Each row is a point. The points of each table are mixes of a few directions, plus a little noise. Count the directions of each table, and those that both share. Where both have some left over, give the other angles between the two spaces (their principal angles), to ten degrees, smallest first.

First, 4 rows:
[[-0.33  0.62]
 [ 0.14 -0.27]
 [-0.04  0.10]
 [ 0.23 -0.46]]
Second (6 x 2):
[[-0.11  0.23]
 [ 0.06 -0.12]
 [ 0.03 -0.06]
 [ 0.42 -0.80]
 [-0.26  0.49]
 [-0.14  0.28]]
Directions: first 1, second 1, shared 1

First, 7 rows:
[[ 0.21 -0.97 -0.03]
 [ 0.11 -0.49 -0.02]
 [ 0.04 -0.18 -0.01]
 [-0.14  0.67  0.02]
 [-0.02  0.09  0.00]
 [-0.15  0.69  0.02]
 [-0.04  0.19  0.01]]
Second:
[[-0.38 -0.10  0.42]
 [ 0.24  0.06 -0.26]
 [-0.34 -0.08  0.39]
 [ 0.50  0.12 -0.55]]
Directions: first 1, second 1, shared 0; angles 90

First (9 x 6):
[[-0.18  0.10  0.16 -0.06 -1.03 -0.34]
 [ 0.11 -0.07 -0.02  0.21  0.19  0.40]
 [-0.26 -0.21  0.06 -0.05  0.85  0.44]
 [ 0.58  0.11 -0.27  0.19  0.26  0.00]
 [ 0.11 -0.05 -0.07  0.19  0.44  0.37]
 [ 0.00 -0.14  0.08 -0.34 -0.06 -0.17]
 [ 0.02  0.18 -0.12  0.44  0.16  0.23]
 [-0.31 -0.16  0.31 -0.54 -0.93 -0.44]
 [-0.06  0.27 -0.14 -0.04  0.10 -0.50]]
Second (9 x 6):
[[ 0.19  0.20 -0.22  0.31  0.42  0.06]
 [-0.43  0.27 -0.12  0.60  0.75  0.39]
 [ 0.44 -0.31  0.09 -0.21 -0.38  0.20]
 [-0.30  0.47 -0.10  0.42 -0.36 -0.33]
 [ 0.10  0.12  0.01  0.15 -0.61 -0.10]
 [ 0.67 -0.40  0.02 -0.43 -0.12  0.09]
 [-0.53  0.15  0.07 -0.16 -0.01 -0.42]
 [ 0.21 -0.02 -0.11 -0.07  0.39 -0.03]
 [-0.34 -0.48  0.36 -0.61 -0.09  0.13]]
Directions: first 4, second 4, shared 4

First:
[[-0.59  0.16  0.52  0.18  0.01  0.83 -0.25 -0.09  0.36]
 [ 0.00  0.21 -0.11 -0.53  0.17 -0.13  0.32 -0.59 -0.22]
 [-0.70 -0.38  0.74  0.59  0.25  0.15 -0.02  0.41  0.19]
 [ 0.27 -0.14 -0.67 -0.24 -0.24 -0.08  0.22 -0.11 -0.05]
 [-0.05  0.03  0.45  0.27  0.17 -0.17 -0.19  0.26 -0.03]
 [ 0.50  0.06 -0.44 -0.09 -0.21 -0.22 -0.08  0.10 -0.08]
 [ 0.56  0.05 -0.48 -0.18 -0.14 -0.40  0.02  0.03 -0.19]]
Second:
[[ 0.17  0.30 -0.21 -0.50  0.05 -0.07  0.17 -0.51 -0.16]
 [ 0.35  0.60 -0.44 -1.01  0.09 -0.14  0.34 -1.04 -0.34]
 [-0.16 -0.27  0.20  0.46 -0.05  0.06 -0.15  0.47  0.15]
 [-0.17 -0.27  0.20  0.45 -0.04  0.06 -0.16  0.46  0.15]
 [-0.15 -0.27  0.19  0.43 -0.04  0.05 -0.14  0.45  0.15]
 [-0.06 -0.09  0.07  0.16 -0.01  0.03 -0.05  0.17  0.05]
 [-0.21 -0.37  0.26  0.61 -0.06  0.08 -0.20  0.64  0.21]
 [ 0.21  0.36 -0.26 -0.61  0.06 -0.08  0.20 -0.63 -0.20]]
Directions: first 4, second 1, shared 1

First:
[[-0.09  0.33  0.04 -0.60  0.03  0.25 -0.34  0.00 -0.31  0.14  0.60]
 [ 0.15  0.30 -0.41 -0.02 -0.08 -0.06 -0.04  0.55 -0.43 -0.09  0.07]
 [-0.20  0.41  0.03 -0.46 -0.15  0.01 -0.10  0.30 -0.10 -0.08  0.18]
 [-0.22  0.26  0.06 -0.48 -0.13 -0.03  0.04  0.20  0.19 -0.07  0.19]
 [ 0.00  0.30  0.47 -0.32  0.20  0.00 -0.17 -0.44 -0.01  0.12 -0.05]
 [-0.29  0.20  0.12 -0.41 -0.20  0.17 -0.09 -0.41 -0.17 -0.15 -0.11]
 [-0.40 -0.86  0.28  0.86 -0.29  0.21 -0.05 -0.06  0.34 -0.05 -0.23]
 [-0.12 -1.15 -0.18  1.21 -0.20  0.14  0.04  0.66  0.43  0.09  0.19]
 [ 0.28  0.29  0.35  0.30  0.29 -0.38  0.04  0.12  0.04  0.06 -0.48]
 [ 0.17 -0.22 -0.17  0.22  0.08  0.04  0.09 -0.37 -0.10  0.00 -0.17]
 [ 0.72  0.14 -0.61 -0.30  0.45 -0.34  0.58 -0.55  0.11  0.02 -0.20]]
Second (9 x 11):
[[ 0.08  0.05 -0.40  0.02 -0.16 -0.09 -0.61 -0.74  0.10  0.11 -0.23]
 [ 0.10 -0.02 -0.37 -0.02  0.13 -0.01  0.73  0.22  0.04  0.14  0.01]
 [-0.35  0.13 -0.24 -0.04 -0.08  0.13  0.60  0.18  0.14  0.40 -0.05]
 [ 0.15  0.31  0.31  0.34  0.08 -0.31  0.40  0.31  0.05  0.38  0.10]
 [ 0.52 -0.11 -0.29  0.10 -0.12 -0.29  0.13 -0.13 -0.15 -0.29  0.30]
 [-0.40  0.29 -0.19  0.12 -0.59 -0.06  0.40 -0.03  0.09  0.46  0.27]
 [-0.07 -0.32  0.49 -0.25  0.08  0.28 -1.01 -0.10 -0.18 -0.67 -0.03]
 [ 0.25 -0.46  0.60 -0.29  0.71  0.29 -0.94  0.10 -0.18 -0.82 -0.33]
 [-0.29  0.15  0.08  0.03 -0.05  0.07  0.28  0.20  0.09  0.29 -0.01]]
Directions: first 6, second 5, shared 2; angles 50, 70, 90

First:
[[ 0.04 -0.33 -0.21 -0.14 -0.41 -0.05  0.21  0.35 -0.16 -0.34 -0.27 -0.32
   0.03  0.05]
 [ 0.18  0.11 -0.13 -0.17 -0.03  0.24 -0.13 -0.05  0.18 -0.09  0.03  0.14
  -0.03  0.11]
 [ 0.06  0.13 -0.12 -0.07 -0.15  0.08  0.03  0.64 -0.18 -0.29  0.02  0.12
  -0.20  0.01]
 [-0.02  0.00  0.03  0.01  0.02  0.00 -0.03 -0.05  0.02  0.04 -0.01  0.02
   0.01  0.00]
 [ 0.43 -0.03 -0.35 -0.21 -0.08  0.11  0.17 -0.23  0.18 -0.23  0.13 -0.19
   0.04  0.12]
 [-0.65 -0.77  0.67  0.29  0.29  0.31 -0.51 -1.21  0.69  0.84 -0.61  0.04
   0.37  0.03]
 [-0.05  0.46  0.52  0.95  1.16 -0.30  0.33  0.22 -0.07  0.45  0.95  0.39
  -0.44 -0.42]
 [ 0.18  0.29 -0.34 -0.45 -0.45  0.00 -0.09  0.26 -0.22 -0.34 -0.08  0.00
   0.04  0.13]
 [-0.16  0.15 -0.06 -0.20 -0.36 -0.39  0.01  0.07 -0.43 -0.04 -0.14 -0.20
   0.17 -0.04]]
Second:
[[ 0.03 -1.42 -0.04  0.32 -0.14  0.43  0.48  0.27  0.46 -0.33 -0.55 -0.54
  -0.10  0.09]
 [-0.21  0.39 -0.03 -0.25 -0.36 -0.39 -0.12  0.16 -0.51 -0.01 -0.10 -0.04
   0.15 -0.04]
 [ 0.39 -0.04 -0.46 -0.49 -0.41  0.08  0.05 -0.33  0.10 -0.30 -0.11 -0.29
   0.20  0.21]
 [-0.13 -0.08  0.12  0.02  0.04 -0.16 -0.05 -0.51  0.04  0.25 -0.08 -0.13
   0.21 -0.03]
 [-0.12  0.48  0.28  0.15  0.41  0.22 -0.37  0.10  0.13  0.27  0.26  0.61
  -0.20 -0.05]
 [-0.25  0.63  0.31  0.10  0.30  0.11 -0.44  0.31 -0.08  0.25  0.21  0.66
  -0.21 -0.08]
 [ 0.18 -0.73 -0.27 -0.04 -0.33 -0.09  0.47 -0.10  0.03 -0.31 -0.28 -0.66
   0.15  0.07]
 [ 0.11  0.77  0.11  0.20  0.49 -0.19 -0.02  0.10 -0.17  0.18  0.65  0.39
  -0.20 -0.16]]
Directions: first 5, second 5, shared 5
